Each point is reached from the start by the listed moves, each made once or not at all, plus a little noise. Say if it took an odd or an even number of moves. Then give how often each move was made.

Moves:
(1): |  35 | -20 |  19 |   3 | -13 |  23 |
(2): |   8 |  52 | -10 |   8 |   7 |  21 |
(3): | -9 | 11 | 43 |  9 | 17 |  0 |
Start: |   2 |  -4 |   1 |  32 | -25 |   9 |
Points:
|  47 |  30 |  12 |  40 | -32 |  52 | -> even (1, 1, 0)
| -4 |  3 | 44 | 41 | -8 |  6 | -> odd (0, 0, 1)
|  2 | 54 | 32 | 47 |  3 | 23 | -> even (0, 1, 1)
|  30 | -14 |  67 |  43 | -22 |  34 | -> even (1, 0, 1)

Moves:
(1): | 58 |  6 | -6 | -4 |  8 | 13 | -2 | -8 |  5 |
(2): |  -9 |  43 |  12 |  -4 |  -6 |  13 | -10 | -10 | -32 |
(3): |   4 | -12 |  36 | -11 | -16 |   1 | -20 |  11 |   5 |
(4): |  -1 |  11 |  21 |  52 | -25 | -14 |  17 | -12 |  20 |
(5): | -8 | -7 | 23 | 15 | 38 |  1 |  4 |  7 | -4 |
(6): | -6 | -4 | -5 |  9 | -5 | 33 | 13 | 22 | -4 |
(7): |   7 |   9 |  17 | -24 |   5 | -19 |  51 |  -1 |  -7 |
(8): |  14 |  19 | -10 |   4 |   5 | -30 | -15 |  58 |  -4 |
Start: |  12 |   4 |  10 |  42 |  19 |  -3 |   0 |  21 | -18 |
Points:
|  66 |  67 |   1 |  46 |  22 |  27 | -13 |  84 | -53 | -> even (1, 1, 0, 0, 0, 1, 0, 1)
|  85 |  18 |  71 |  25 |  58 | -37 |  17 |  89 | -23 | -> odd (1, 0, 1, 0, 1, 0, 1, 1)
|   6 |  -1 |   4 |  50 |  14 |  29 |  14 |  45 | -22 | -> odd (0, 0, 0, 0, 0, 1, 0, 0)

Moves:
(1): |  73 |  -3 |  18 | -15 |  -8 | -14 |  12 |  19 |  16 |  17 |   6 | -21 |  20 |
(2): |   0 |  58 |   0 | -18 |   1 |   7 |   8 |   7 |  16 |  -5 |   4 | -17 |  13 |
(3): |  -2 |  15 |  50 |  -9 | -13 | -37 |   2 | -16 |   5 |  12 | -22 |  14 |  -2 |
(4): |  -6 |  12 |  14 |  63 |  -9 |   5 |  11 | -16 |  -4 |  11 |   4 | -27 |  -9 |
(5): |   6 |  27 |  -1 |  20 |  64 |  -5 | -33 |   6 |  -6 |   9 |  -1 |  17 |   7 |
(6): |   2 |   5 |  21 |   2 |  -7 |  36 | -10 |  -7 |  -7 |   2 | -14 |  11 |  -9 |
(7): |   9 |   1 |   3 | -20 |  24 |   6 |  56 |   2 |   5 |  -7 |  -2 | -10 | -16 |
(8): |   2 |   2 |  15 |  11 |  -6 |  11 |   5 |  66 |  -1 | -26 | -21 |   9 |   9 |
(9): | -11 | -15 |  -9 |  -3 |  13 |   9 |   3 |  -2 |  40 |   5 |  -3 |  12 |  13 |
(10): |  -7 |  11 | -20 | -15 |  -6 |   6 |  23 |  25 |   3 |  54 | -19 |  -7 | -21 |
(11): | -11 |  -8 |  13 |  -6 |  10 |  -9 | -12 |   8 |   0 |  12 |  40 |   5 |   4 |
Start: |  30 |  16 | -47 | -36 |   8 |  36 | -18 |  -9 |   7 | -32 |  34 |  -3 |   5 |
Points:
|  95 | 109 |  20 | -50 | -12 |   7 |  90 |  12 |  48 |  44 |   4 | -70 | -12 | -> even (1, 1, 1, 1, 0, 0, 1, 0, 0, 1, 0)
|  32 |  73 |  34 |  51 |  45 |  12 | -35 |  29 |  -1 | -24 | -11 |  14 |  11 | -> even (0, 0, 1, 1, 1, 0, 0, 1, 0, 0, 0)
|   70 |   75 |    6 | -102 |    3 |    1 |   16 |   32 |   80 |   64 |   39 |  -14 |   32 | -> even (1, 1, 1, 0, 0, 0, 0, 0, 1, 1, 1)

Moves:
(1): |  25 | -12 |   2 |  -9 |  -8 |   2 |  -8 |   5 |   1 |   9 |  -5 |  12 | -11 |   4 |   0 |
(2): |  -3 |  27 |  11 |  -3 | -13 |   6 |  11 |  11 |  -9 | -18 |   0 |   3 | -22 |   8 |  -2 |
(3): |   8 | -22 |  19 |   4 | -12 |  16 |   7 |  -6 |  -2 |  -2 | -31 | -13 |   5 |   2 |  -3 |
(4): |  15 |  11 |  16 |  12 |   6 |  18 | -19 | -14 |  -8 |   5 |  23 |  10 |   7 |  -8 |  -8 |
(5): |   7 |  14 | -15 |  -4 |  15 |  45 | -26 |  -2 | -13 | -16 | -20 |  17 |   4 |   1 | -16 |
(6): | -22 |   2 |   0 |   5 | -24 |  28 | -17 |   2 |  -4 |  17 | -19 | -19 | -19 | -17 |  18 |
(7): |   1 | -11 |  -3 |   5 |   6 |   8 |  22 |  -1 |   2 |   8 |   2 |  12 | -14 | -18 |  10 |
(8): | -12 |   1 |  10 |   3 |   6 |  24 |  -6 |  35 |   4 |  19 |   2 |  -7 |   2 |   5 |  -9 |
(9): |   1 |  10 |  -4 |   7 |   6 |   7 |   2 |  -6 |  22 |   9 |   2 | -15 | -20 |   1 |  -5 |
(10): | -12 |   0 |  17 | -20 |   4 |   7 |  -4 | -17 |  -7 |  32 | -11 |   6 |   6 |   2 |  -6 |
(11): |  11 |  -8 |  -3 | -17 | -12 |   0 |   7 |  -4 |  -9 |  -4 |  21 | -10 |  18 |  -4 | -15 |
(12): |  -3 |  16 |   7 | -18 |   5 |  10 |  17 |   9 |  26 |  -2 |   4 |  16 |   3 |   8 |  19 |
(13): |   9 |  17 |  -1 |  -4 |  -4 |  -9 |   9 |   5 |   1 |   7 | -18 | -11 |  16 |   0 |  19 |
(14): |  -2 |   6 |  -7 |   5 | -13 |   9 |   5 |  -2 | -10 |  15 |  -2 |  10 |  21 |  25 |   8 |
Start: |  -5 | -10 | -16 |   5 |   4 |  -4 |   5 | -23 |  -7 |  -5 |  -2 |  12 |  -2 |  11 |   5 |
Points:
|   3 |   8 |  50 | -10 | -11 |  74 |   5 | -23 | -17 |  36 |   6 | -15 |  -6 |  19 | -43 | -> odd (0, 1, 1, 1, 0, 0, 0, 1, 1, 1, 1, 0, 0, 0)
|  -6 |  35 |   5 | -10 |  -7 | 115 | -19 | -55 | -34 |  28 |  -3 |  15 | -42 | -23 | -17 | -> even (0, 1, 0, 1, 1, 1, 1, 0, 1, 1, 1, 0, 0, 0)
|  35 |   7 |  37 | -25 | -19 |  48 |  13 | -42 |  -6 |  60 | -41 |  44 |  44 |  47 |  34 | -> odd (1, 0, 1, 1, 0, 0, 0, 0, 0, 1, 0, 1, 1, 1)
|  22 |  16 | -25 |  -7 |  -9 |  97 |  14 |  13 | -18 |  17 |  -2 |  33 | -23 |  33 | -24 | -> even (1, 1, 0, 0, 1, 0, 1, 1, 1, 0, 1, 0, 0, 1)
|  -6 |  -7 | -13 |  -2 |   4 |  27 |   9 |   2 |   9 |  18 |  24 | -21 |   0 |  13 | -24 | -> odd (0, 0, 0, 0, 0, 0, 0, 1, 1, 0, 1, 0, 0, 0)
| -27 |  12 |  41 | -41 | -41 |  86 |  52 |  11 |  -6 |  50 | -50 | -10 |  -9 |  -2 |  37 | -> odd (0, 1, 1, 0, 0, 1, 1, 1, 0, 1, 1, 1, 1, 0)
|   4 |  60 | -16 | -45 |   0 |  78 |  49 | -31 |  -4 |  26 | -23 |  41 |  10 |  34 |  16 | -> odd (0, 1, 0, 0, 1, 0, 1, 0, 1, 1, 1, 1, 1, 1)
|  48 |  -2 | -11 |   8 | -35 | 121 | -12 | -47 | -27 |  43 | -50 |   3 |   6 |  -2 |  14 | -> even (1, 0, 1, 1, 1, 1, 1, 0, 1, 0, 1, 0, 1, 1)
